Every row gives one point. Each copy is the shape, with its points in the same order, stretched, turned, moved and blurred by noise. Is it also mirrored, or only turned?
(in the rows, 128 means zero)

Shape:
[[133 122  68]
 [ 96 114 158]
 [111 156 129]
 [137 103 138]
 [109 159 137]
 [177 142  94]]
Copy 1 (6 x 3):
[[143 176 132]
 [137  69 134]
 [111 122 136]
 [135 109 116]
 [ 99 103 144]
 [ 95 179  95]]
Copy 1 is: mirrored
Copy 2:
[[126  47 102]
 [126 159 117]
 [123 108 160]
 [157 137  89]
 [124 118 161]
 [167  71 125]]
Copy 2 is: mirrored

Shape, 9 rows:
[[146 170 132 159]
 [137 124 149 149]
 [147 150 144 144]
 [118 133 139 149]
 [120 137 139 142]
 [145 102 114  95]
 [154 120 166 149]
 [138 143  93  97]
 [130 112  35 118]]
Copy 1:
[[124 184 114 118]
 [103 143 119 117]
 [118 159 116 110]
 [107 152 133 127]
 [113 150 133 124]
 [141  99 128 135]
 [ 95 139 105 101]
 [163 130 139 142]
 [172 131 132 199]]
Copy 1 is: mirrored
Copy 2 (9 x 4):
[[144 154 115 101]
 [151 149 130 128]
 [142 152 116 120]
 [149 149 146 123]
 [141 148 139 120]
 [125  76  98 153]
 [154 157 117 142]
 [118  78  99 122]
 [140   7  96 118]]
Copy 2 is: mirrored

Shape (11 x 6):
[[134 137 121 128 118 149]
 [132 138 123 117 142 150]
 [111  50 135 135 122 186]
 [140 137 120 117 100 109]
 [108 138 115 120 107 124]
 [133 128 200 106  98 107]
 [114 137 142 128 139 141]
 [125 125 119 115 131 107]
 [131 126 117 133 125 111]
 [140 141 134 106 143 121]
 [139  94 217 157 132 135]]
Copy 1, 11 rows:
[[114 127 149 127 114 132]
 [111 146 141 120 112 140]
 [ 61  86 114 105 170  89]
 [149 128 153 140 132 126]
 [149 119 148 118 123 131]
 [130 103 115 157 201 180]
 [117 123 122 123 128 145]
 [146 135 131 128 133 119]
 [139 123 132 136 126 107]
 [132 153 134 132 127 147]
 [ 72  74  66 170 206 138]]
Copy 1 is: mirrored
Copy 2 (11 x 6):
[[129 136 149 142 118 141]
 [122 149 148 127 137 154]
 [ 54 196 149 148  84 106]
 [141  93 130 144 142 120]
 [141 120 126 163 150 134]
 [143 129 182 149 171  50]
 [135 161 153 134 144 130]
 [132 115 123 126 158 128]
 [139 116 125 125 137 126]
 [133 127 147 116 163 136]
 [125 189 200 103 111  32]]
Copy 2 is: mirrored
Copy 3 (11 x 6):
[[118 148 139 146 131 142]
 [ 98 149 144 138 131 120]
 [141 118 129 135  74 249]
 [147 118 134 152 153 114]
 [157 126 118 149 119 122]
 [ 99  86 118 216 160 144]
 [ 98 139 113 147 131 131]
 [133 114 131 138 135 122]
 [140 127 117 134 135 131]
 [ 93 131 146 148 146 111]
 [ 64  99  92 188 160 202]]
Copy 3 is: only turned
Copy 4, 11 rows:
[[132 110 133 123 129 132]
 [116 111 126 121 135 135]
 [109 112  78 193 111 158]
 [141 122 159 117 117  97]
 [152 144 134 113 106 123]
 [154 134  98 116 152  81]
 [134 137 105 123 138 143]
 [125 139 140 123 118 115]
 [132 138 144 132 127 124]
 [114 119 137 111 140 112]
 [138 138  64 166 189 141]]
Copy 4 is: mirrored

Shape:
[[107 176 165 118 171 147  98 108]
 [ 93 168 128 127 139 170 141 118]
 [150 127 148 125 129  91 158 123]
 [142 117 163 109 174  99 147 155]
 [110 124 146  81 106 110 129  71]
 [126  96 123 145 100  97 128 115]
 [136 110 101 132 122 118 144  86]
 [166 170 135 119 105 104 178  96]
 [131 142 167 125 118 133 193 130]
 [142 137 144 169 158 161 101 173]
 [135 108 126 102 102 148 158 149]
 [121 158 142 188 137 156 171  97]
 [ 87 123 117 141 118 139 173  76]
 [113 191  98 120 121 111 135 101]]
Copy 1 (14 x 8):
[[153 140 175 105 142 101  85 156]
 [146 105 180 130 162 111  77 168]
 [ 86 140 119 143 109 144 121 117]
 [101 159 101 141 112 131 132 149]
 [128  99 171  85  85 166 134 143]
 [126 104 134 155 106 161 165 116]
 [105  69 144 149  94 126 138 123]
 [ 69 110 140 145 101 146  73  94]
 [ 93 118 106 126 166 144  83 134]
 [167 143  94 181 175 106 115 140]
 [128 103 100 151 128 176 124 152]
 [ 99  76 145 144 191  66  81 115]
 [100  48 178 115 140 112 117 151]
 [109 118 214 153  98 136  73 129]]
Copy 1 is: only turned
Copy 2 (14 x 8):
[[162 120 190 110 134  65  91 101]
 [138 166 182 112 116 111 118 117]
 [119  99  77 113 126 104 114 128]
 [143  87  92  93 131  57 113 172]
 [127 126 108 197 131 104 123  79]
 [144 121  79 152 157 136 128 143]
 [101 123 118 152 153 148 129 130]
 [ 82 110  88 113  99 134 109  79]
 [127 141  94  92 108  97 143 107]
 [180 105 155  51 140 102 121 167]
 [142 132 103 127  99 134 155 143]
 [118 153 157  75 153 123 135 101]
 [105 181 141 155 155 131 140 113]
 [ 98 149 138 136 111 141  73 109]]
Copy 2 is: only turned
Copy 3:
[[100 152 159 139 197 107 119 118]
 [121 151 155 127 153 112 113  69]
 [138 141 109 156 120 166 131 132]
 [147 134  89 157 148 144 149 112]
 [ 63 130 143 129 157 199 140 151]
 [140 106 125 109 113 165 149 160]
 [109 156 126 118 107 178 152 134]
 [110 172 144 180  99 176 101 139]
 [149 153 115 146 127 160  89  80]
 [165 138 101 119 135  63 114 106]
 [126 126  84 135  95 142 122  86]
 [167 185 150 113 137 129  93  91]
 [131 151 153 100 141 176 130  89]
 [109 140 189 166 130 142 136 129]]
Copy 3 is: only turned

Shape:
[[125  97  92 105 130 165 114 104 152 164 142]
 [ 83 126 141 114 112 163 109 130 104 136 126]
 [106  81  82 149 132 161 121 133 131 153 105]
 [142 159 111  93  79 150 155 113 101 147 116]
 [124 132 110 231 115 144 112 117 103  84 146]
 [123  94 127 141  94 161 105 137 104 160 114]
 [131 100 144 196 135 152 116 108 169 114 106]
 [140 116 143 150  98 149 147 121 103 143 148]
 [101  81 109 110 115 158 155 113  98 145 110]
 [124 116 129 100 124  58 117 113 121 159 115]
 [150 138 128 137 134 114 167 145 175 146 146]
 [141 100 134  96  98 135 113 104 110  85 132]
 [128  74 138  99  98  55 167 101 203 166 128]
 [138 130 130 117 119 134 136 111 100 155 130]
 [135  93 140 167 133  64 107 140 108 109 111]
 [126 112 144 100 116 127 139  97  96 140 121]]
Copy 1 (16 x 11):
[[134  94  94  89 165 137 148 113 134  87  96]
 [114 131 112 115 169 138 158 158 161 103 149]
 [147  55 149 108 149 151 148 142 161  88 130]
 [144 140 103  79 115  91 120 105 121 114 163]
 [113  60 135 165 142 106  70 172 152 131 205]
 [142  97 115 105 125 152 135 150 152  92 150]
 [150  91 137 126 117 122  93 186 136 142  91]
 [111 100 104 112 113 125 108 170 115 115 166]
 [137  74 134  75 143 153 150 154 118  89 156]
 [134 171 143 131 131 153 142  73 102 104 130]
 [113 127 111 129  99  96 145 133 103 134  98]
 [162 123  67  92 161 133 120 126  87 139 148]
 [153 157 110 113  98 144 150 105  15  88  61]
 [113 126 122 102 121 129 121 126 132 111 153]
 [141 114 147 160 120 160 115 123 114 140 158]
 [129 134 120  92 132 141 124 134 110 119 147]]
Copy 1 is: only turned
Copy 2 (16 x 11):
[[165 123 125 123 153 141 185 155 106 100 164]
 [126 133  87 135  95 158 123 173 109 113 152]
 [177 142 125 118 108 154 196 135  78 103 127]
 [142 124  92 171 111 138 109 134 157  64 144]
 [147  86 180 144  60 128  84 160  70 133 125]
 [153 139 120 125  82 119 161 158 130  96 155]
 [146 144 175 102 116  79 133 132  64 118 103]
 [138 133 146 136  91 134  95 151 137  83 140]
 [165 140  92 100 107 165 143 140 107  67 130]
 [170 121 101 109 132  89 106  93 136 147 158]
 [138 156 160 137 147 142 116  92 112 120 121]
 [125  81 110 105 109 113 120 150 148 108 129]
 [154 163 120  40 170  75 140  42 116  85 144]
 [158 129 118 147 119 131  99 147 139 106 148]
 [155 115 151  92  86  92 103  94 106 172 123]
 [155 124 102 116 117 124  88 140 141  98 145]]
Copy 2 is: mirrored
Copy 3, 16 rows:
[[ 90 113 110 128 113 125 146 146  80 177 114]
 [104  97 127 104 160 134 149 139 123 134 141]
 [ 77 144 130 133 135  82 145 171  89 126 140]
 [113 115 106 132 143 174 115 180 137 149 131]
 [136 181 101 131 206  43 115 148 160 129 126]
 [101 142 107 125 152 130 160 152 113 115 142]
 [144 172 126 137 153  63 127 156 104 129 179]
 [124 144  75 115 161 125 118 142 134 118 134]
 [ 75 114 123 102 153 129 114 170  84 123 136]
 [145 128 187  95  55 148 164 138 104 118  87]
 [145 143 119 132  85 102 108 131 141 129 146]
 [106 122 131 115 167 168 106 112  99 146 109]
 [133 154 182  62   7 155 135 120  75 137 125]
 [131 116 108 123 132 136 132 157 117 128 119]
 [150 171 178 111 112  94 142 121 124  74 107]
 [122 107 129 103 138 156 121 149  97 127 117]]
Copy 3 is: mirrored
Copy 4:
[[105 109  77 139  86 127 186 121 115 108 152]
 [ 80 119 111  65 128 147 158 109 132 125 132]
 [ 84 119 100 130  77 164 188 139 111  78 121]
 [ 87 112 102 129 180 109 119 152 158 108 160]
 [130  73 198  77 128 109 151 163  92  79  88]
 [ 78 115  90 107 119 144 161 116 118  85  99]
 [125 104 149 128 116 137 182 131  67 116  93]
 [106  81 118 112 163 130 146 120 139 102  99]
 [ 91 117  70  98 140 165 179 140 154  97 123]
 [137 122  86 117 114 171  76 119 124 115 127]
 [116  87 144 186 108 141 129 116 135 134 122]
 [153 139  92  76 152  89 145 143 161 132 106]
 [134  86  60 186  93 183 114 150 118 172  93]
 [114 108 101 112 157 137 128 111 137  94 137]
 [155 125 136  98 107 161  95 122 120  93  67]
 [127 118  81  90 171 142 135 118 146 111 128]]
Copy 4 is: mirrored

Shape, 17 rows:
[[133 142 142 124 102 100 111 118 132 163 113 116]
 [140  96 130 154 145 150 125 147 153  56 115 171]
 [ 73 129 169 108  91 119 130 171 173 174 130 112]
 [154  86 110 155 144 189 161 170 160  72 105 139]
 [124 155 114 113 137 119 159 136 151 110  98  95]
 [134 121  85 133 125 155 155 140 164  68 149 147]
 [141 125 124 120  91 131 128  96 151 127 122  72]
 [116 129 126 157  80 130 136  99 121 161 117 148]
 [ 54 102 159  85 112 152 109 155 148 129 110 123]
 [140 102 119 175 115 163 106 167 176  75 129 170]
 [140 121  93 122  83 121 112 156 119 126 120 129]
 [144 163 111 139 144 149 114 112 114 158 133  76]
 [129 120 121 114 136 120 139 123 115 162 152  88]
 [142 104 137 129  84 112 130 139 101 154 127 116]
 [107 111 134 118 132  80 113 124 157 163 132  95]
 [129 138 143  72 120 156 126 128 173 170 122 135]
 [146 154 164 135  99 124 127 114 116 128 147 115]]
Copy 1:
[[119 123 148 144 126 130 131 103 148 102 121 141]
 [ 94 118 125 110 128 121 204 156  89 168 171 116]
 [143 143 112 197 124 114 104  97 162 123 127 131]
 [ 93 154 118 107 107 107 175 176 118 151 178  79]
 [119  98  98 133 129 104 137 127 139  80 147  95]
 [104 136  83 123 127 133 187 165 106 122 154 124]
 [115 112 133 153 126 136 147 146 189  86 149 126]
 [129 150 139 145 118 160 121 115 143 110 152 174]
 [157 115 105 187  91 134 132 116 125 155 134 100]
 [ 85 154 136 134 137 128 183 175  88 161 168 126]
 [ 81 143 126 136  96 124 150 144 101 109 120 135]
 [141 116 141 120 117 131  86 146 153  99 112 114]
 [141 131 122 124  99 114 130 118 165 117 103 134]
 [ 91 136 141 133  92 121 138 116 153 129 126 153]
 [152 126 135 156 121  98 160 108 157 108 110 141]
 [150 155 114 155 124 166 135 102 146 111 113  89]
 [ 96  92 129 127 138 142 122 122 166 125 135 154]]
Copy 1 is: only turned
Copy 2, 17 rows:
[[ 87 136 136 128 117 150 120 158 133 143 126  83]
 [169 161 115 109 186 142 129  86 154 104 133 217]
 [ 96  66 152 179 135 182 149 174  90 173 175 104]
 [184 158 154 114 196 122 162  98 151  81 183 210]
 [122 171 138  98 179 116 150 175  83 125 174 115]
 [178 136 129 104 169 128 156 151 128  54 144 197]
 [113 155 154 154 143 104 109 185 117  85 149 104]
 [144 111 154 136 103 151 127 177 175 139 119  91]
 [100  78 188 176 172 159 104 135  85 169 156 139]
 [190 120 121 119 182 169 130  86 182  79 156 206]
 [135 143 171 120 133 178 115 160 152 103 120 131]
 [129 145 139 117 127  90 143 109 113  86 146  35]
 [106 144 144 140  87 111 147 143  89 110 125  83]
 [119 154 160 164  94 163 123 160 141 136 104 107]
 [ 86 141 127 122  92 141 115 156  87 146 147 102]
 [ 35  65 169 130 154 124 158 152 124 112 153 127]
 [123 145 108 174 131 133 141 144 123 117  96  91]]
Copy 2 is: only turned
Copy 3, 17 rows:
[[162 113 123 109 111 147 127 126 154 126 114 111]
 [ 87 101 161 184 132 113  97 144  98 152 160 157]
 [184 196 127 115  54 173 103  59 161 135 101 106]
 [ 69 141 149 167 133 135 121 120 102 110 184 182]
 [132 124 112 110  95 165 171  82 118 139 157 152]
 [116 154 161 146  89 111 132 147  86 132 194 146]
 [163 128 126 130 101 177 145 112 166  91 163 115]
 [162 105 123  93 105  90  92 151 141 100 142 141]
 [149 171 114 134 101 156  76  37 167 154 137  87]
 [116 125 208 172 119 122  72 149 107 128 152 146]
 [131 123 166  92 100 134 130 136 113 103 159  86]
 [185 133 109 103 174 163 173 115 142 112 133 142]
 [161 162  83 127 131 135 181 103 145 115 129 118]
 [142 125 103 116 106 126 141 133 137  81 129 101]
 [166 142 119 148 103 139 154  79 167 136 105  98]
 [132 180 121  98 115 164 106 119 170 161 155 128]
 [172 124  99 130 117 159 129 146 123 113 130 133]]
Copy 3 is: only turned
Copy 4:
[[ 87 109 148 153 118 169 134 123 131 107 116 160]
 [185 130 118 121 195  92 137 166 153 175 174 103]
 [111 144 170 149  99 213 157 163  78  81 125 119]
 [184 119  93 105 227  87 120 181 121 161 160  92]
 [114 128  82 125 131 178 116 168 117 151  98 130]
 [165 129  97 136 153 100 136 160 136 164 155  65]
 [ 89  87 109 145  98 142 133 150 111 115 142 144]
 [115 100 145 185 137 149  91  94 130 118 141 135]
 [119 180 150 165 116 189 165 205 107  80 171 115]
 [179 100 146 121 192  96 153 170 160 146 178  74]
 [133 111 146 174 147 108 140 163 169  93 112 121]
 [ 89 107  85  95 123 158 108 116 133  88 131 141]
 [120 133 109 128 114 141 135 114 102  91 124 152]
 [137 113 153 168 137 114 116 126 126  90 113 164]
 [120 118 128 149 103 182 189 125 106 102 135 153]
 [ 43 160 145 147 128 174 169 154  96 101 141 122]
 [107 115 137 116 100 139  88 118 126 122 123 148]]
Copy 4 is: only turned

Shape, 15 rows:
[[108 132 125  73  84 131 110 151 132 126 165 109]
 [137 163 115 116  66 135 108 143 125 136 137 155]
 [174 104 134 121 141 118  92 143 125 145 159 149]
 [ 97 159 136 114 162 138 118 130 119  91  89 124]
 [180 137 128 150 140 133 120 118  67 201 148 117]
 [147 119  84 146 196  86 137 125 110 171 142 153]
 [110 130 138 143 121 110 151 128  82  72  97 116]
 [132 158 134  82  71 142  95 179 101 150 156 112]
 [149 118 138 128 146 139 150 132 119 109 103 131]
 [118 162 117 151 104 176 126 141 165 145 157 112]
 [139 112 122  92 135 139 148 135 109 108  63 100]
 [126 173 123  76  94 148 130 146 138 119 204 163]
 [114 110 159 108 143 116 152 159 126 132 105 150]
 [115 127 172 120 131  98 155  69 141 136  86 115]
 [ 95 113 134 142 131 141 137  71  99 143 112 148]]
Copy 1 (15 x 12):
[[138 142 130 149 145 106  86 141 128  93 124 141]
 [112 123 146 135 128 132  92  99 138 116 118 176]
 [132 106 130 136 161 149 103 112  95 165  84 138]
 [126 189  89 135 124 151 161 124 112 113 142 125]
 [144  77 176 129 114 142 122 110  95 180 133 146]
 [140 104 124  95 177 139 185 101  80 170  95 147]
 [112 178 110  93 115 115 153 113 113 103 145  90]
 [145 122 162 165 133 125  66 111 141 102 144 148]
 [124 161  84 103 123 138 140 127 118 164 132 116]
 [112 152 165 153 104 116 133 146 138 153  95 170]
 [140 159  41 118 112 134 138 129 134 126 173 111]
 [136 176 167 117 162 118  87 132 129 139 109 178]
 [122 146  89 125 174 152 143 131 162 135 149 107]
 [ 81 136  79 131 140 151 156 163 112 109 177 123]
 [108 134 119  83 109 158 145 152 118 119 122 125]]
Copy 1 is: mirrored
Copy 2 (15 x 12):
[[136 165 142 135  66 121 129 167 112 136 166 132]
 [120 213 153 103 122 131 129 149  87 132 146 119]
 [117 165 183 126 115 123  84 118 132 118 104 155]
 [145  98  70 115 129 155 129 137 150 146 152 125]
 [ 78 132 180 107 154  94 112 135  99 167 139 155]
 [ 86  95 165 169 182 138  93 100 121 104 119 161]
 [172  80 136  99 159 167 162 157 118 165 150 104]
 [131 202 151 109  83 119 133 177  94 162 168 161]
 [146 105 133 111 141 113 140 139 139 137 108 116]
 [116 183 145 114  99  99 155  76 134 155 145 113]
 [166  84 100  88 127 107 160 185 121 118 138 126]
 [108 205 146 170  99 111 114 158 149 140 147 108]
 [113  97 121 129 121 147 158 157 135 114 105 133]
 [ 98  62  83 118 105 138 134 144  96 138 111  62]
 [ 78  77 132  78 140 138 132 127 141 133 151  72]]
Copy 2 is: only turned
Copy 3 (15 x 12):
[[165  94 112 116  55 166 136 122 134 108 169 157]
 [169 113 179 130  94 135  85 115 116 119 159 124]
 [121 153 140  90  84 145  93 120 120 141 104 177]
 [113 143 179 162 154 140 177 135 175 127 131 116]
 [111 194  89 154  66  92  26 124 149 164 130 119]
 [139 160 108 155  86 118 108 152 148 176  67 137]
 [ 99 119 181 185 122 115 180 157 163 173 141 106]
 [158 111 128 133  43 143  84 109 153 105 183 164]
 [103 159 167 142 138 127 148 169 139 160 125 139]
 [131 111  99 151 140 165  70 114 106  98 128 130]
 [137 177 177 159 109 111 196 183 131 146 159 133]
 [153  94 130  94  91 196  75 139 152 132 141 168]
 [131 120 152 148 128 122 157 149 173 160 129 181]
 [129 127 147 133 161  79 157 149 145 129 146  99]
 [132 160 132 142 119 119 125 116 137 183 145  86]]
Copy 3 is: mirrored
Copy 4:
[[130  98 129 149 140 161 146 121  91  64  92  96]
 [123 107 156 174 145  92 164 119 141 116 126  80]
 [127 129 143 138  90 154 132  74  75 116 158 140]
 [139 130  92 153 178 121 150 165 131 109 128 159]
 [115 146 190 152  79 137 163 144 101 144 141 125]
 [ 89 174 112  94 127 186 115 132 111 123 185 148]
 [ 86 101  68 165 163 124 131 180 122 158 119 133]
 [143  85 167 180 133 128 176 125  83  83 121  81]
 [126 107  95 134 103 140 139 147 134 150 133 143]
 [192 154 158 127 127 104 158 121 153 107  76  74]
 [114  67  85 133 106 123 129 207 120 118 133 156]
 [149 129 140 188 139 188 167  72 157  98 100  72]
 [105 108  80  90 138 170 168 120 103 130 150 135]
 [ 85 106 129  93 159 158 155 157 134 139  69 169]
 [ 80 177 102 125 131 112 158 153 141 121  96 143]]
Copy 4 is: mirrored

Shape:
[[127 123  67 136 167 125  77 165 142 148 136 141]
 [160 140 117 110 156 138 156 100 114 140 108 114]
 [143 119 122  73  90 161 122 156 156  89 148 118]
 [130  94 113 141  98 124 174 115 142  57 110  94]
 [135 160 118 114 191 122 141 123 141 110 127 112]
 [128 109 163 120 141 176 158 150 170 112 163 152]
 [127 133 128 113 130 100 143 150 134 136 142 119]
 [109 125 135 163 143 164 149 107 139 160 129 111]
 [166 140 144 183 110 124 156 161 105 122 113 147]
 [ 94 128  96 123 111 165  85 118 125 129 118  85]
 [110 152  64  92 100 141 102 119  76 119 123 145]
 [127 140 111 114 184 152  81 141 115 114 180 115]
 [135 143 141 135 131 184 129 144 137  90 108 142]
 [167 161  82 132  86 128 103 101 134 151 107 153]
 [177  95 159  98 106 163 130 115 138 155 102 152]
 [ 92 144 168  92 126 136  88  89 133 140 148 128]]
Copy 1 (16 x 12):
[[127 123 122 148  89  48  87 125 124 144 110 119]
 [ 99 100 114  77 131 158 105 155  99 159 112 124]
 [120 149  91 154 133 124 114 184 117  83 109 133]
 [132  89 128 114 179 193 102 147 153  70 106 126]
 [ 72 112 110  64 113 133 105 164 132 141 102 125]
 [ 97 140  73 160  80 173  88 156 161  95 139 150]
 [102 141 115 110 144 116  97 129 120 143 102 155]
 [133  88 104 105 108 169 113 128 150 143 129 168]
 [103 112 147  93 127 146  64 105 117 138 185 167]
 [161 107 116 101 137 100 146 143 121 116 100 145]
 [129 132 159 119 120  70 154 111  71 124  93  97]
 [ 80 124  68 116 112  68 136 149 121 120 118 122]
 [110 123 120  94  79 158  99 156 138 103 161 139]
 [145 117 174 119 138 103 122 139 105 177 142 109]
 [148 142  87 135 125 161  95 145  96 145 144 118]
 [130 160  89  93 139 114 167 118 139 150 105 130]]
Copy 1 is: only turned
Copy 2:
[[108 142 167 115 207 105 114  66  79 142 108 134]
 [118 164 125 131 117 161 156  85 158 132 165 127]
 [ 99 132  70 128 164  83 147 136 110 124  65 216]
 [131 114  92 154 110  98 185 154 142 122  65 108]
 [160 164 151 137 114 114 141  64 156 122 139 133]
 [ 97 141 137 187 113  45 137 118 127 137 126 187]
 [145 150 145 125 123 134 168 107 117 132 113 152]
 [121 106 157 147 123 106 140  93 151 152 187 132]
 [137 118 169 173 140 138 150 152 125  84 138 118]
 [113  83 103  71 182 116 122 119 146 146 128 168]
 [104 111 113  43 163 211 114 129 137 134  73 173]
 [142 154 139 116 200  97  96 105 162 152 121 186]
 [109 108 134 151 133  74 116 130 151  84 132 170]
 [ 99 117 121 100 153 195 102  96  72 121 126 126]
 [ 38 175  98 128 126 106 127 133 107 114 185 159]
 [124 131 126  63 102 110  87 133 145 146 170 193]]
Copy 2 is: only turned

Shape:
[[133 143 139 146 189 145 126 138 108 146 137 119]
 [131 106 110 154 124 154 148 138 106 150 121 131]
 [131 142 140 162 107 141 120 134 139 130 123 109]
 [115 150 151 153 108 172 150 133 124 145 120 151]
 [133  94 160 100 109 112 146  95 114 117 152 141]
 [128  49 135 160 118 167 130 113 107 125 127 113]
 [136 143 119 146 130 137 139   7 109 129 122 109]
 [134 134  81 154 110 146 133 135 107 140 172 124]
 [138 109 149 164 116 161 127 126 100 114 111 137]
 [137 145 133  60 150 152 114 123 111  86 129 105]
 [110 137 134  83 145 152 128 132 128  67 161 102]
 [122 114 145 150 136 159  82 116 153 129 114 150]
 [132 148 128 121 118 166 154 132 128 142 131 110]
 [ 99 141  84 138 101 125 145 128 118 139 160 133]
 [ 99 132 137  91 116 139 121 136 114  95 134 107]
 [111 131 153 157 124 108 148 129 115 150 113 123]
 [115 144 113 132 126  96 142 139 163 110 135 156]]
Copy 1, 17 rows:
[[125  85 166 126 145  85 122 136 112 125 120 110]
 [109  95 122 133  81 131 148 148 134 143 108 118]
 [146 117 132 156 120 124 138 106 137 161 106 142]
 [118 117  98 195 118 115 148 113 124 128 152 132]
 [102 167 109 134 167 150 132 137 159 118 109 103]
 [ 81 106 125  83  82 114 167 127 189 144  78 139]
 [128 131 164 183 125  88 129  95 117 123  47  18]
 [119 100 112 166  69 148  90 162 128 153  66 109]
 [101 100 130 137  97 142 154  86 153 131 116 125]
 [ 60 180 195 129 132 126 107 122 105 120 134 128]
 [ 83 185 172 134 132 117  80 132 140 118 127 151]
 [103 105 133 114 130  90 146  75 114 109  95 169]
 [107 139 140 183 113 123 138 152 118 146 131 125]
 [134 136  93 166  87 132  73 167 121 147  94  95]
 [ 87 182 143 129 128 113  91 131 138 148 138 131]
 [166 114 110 141 149 112 130 128 143 149 135  92]
 [175 143 116 142 135 151  95 125 118 100 123 138]]
Copy 1 is: only turned
Copy 2:
[[122 131 137 140 158 146 124 176 151 144 165 125]
 [128 135 152 108 135 147 130 151 111 134  95 124]
 [144 119 154 132 130 162 135 109 147 112 115 106]
 [168  81 161  93 109 162 124 118 136 130 113 110]
 [108 120 129  78 155  86 141 114 139 119 123 172]
 [ 89 151 170  72 180 142 123 125 114 135 104 106]
 [114 155 148  73 141 206 145 112 116 105 172 209]
 [128 113 163 137 153 167 108 158 117  99  80 159]
 [144 124 162  73 152 140 129 130 140 120 117 112]
 [ 75 116 175 122 126  89 188 164 160  96 162 155]
 [ 62  84 161 133 144 107 155 153 148  81 152 141]
 [144 135 193 106 136 126  89 104 122 132 160  97]
 [121  95 156 126 120 156 166 138 139 124 112 129]
 [126 115 145 142 111 155 104 136 114  89  88 166]
 [ 85 114 160 123 111 106 148 141 163  89 129 136]
 [144 140 107 118 118 141 128 121 153 131 125 129]
 [147 110 122 147 112 101 116 114  93  92 131 140]]
Copy 2 is: only turned
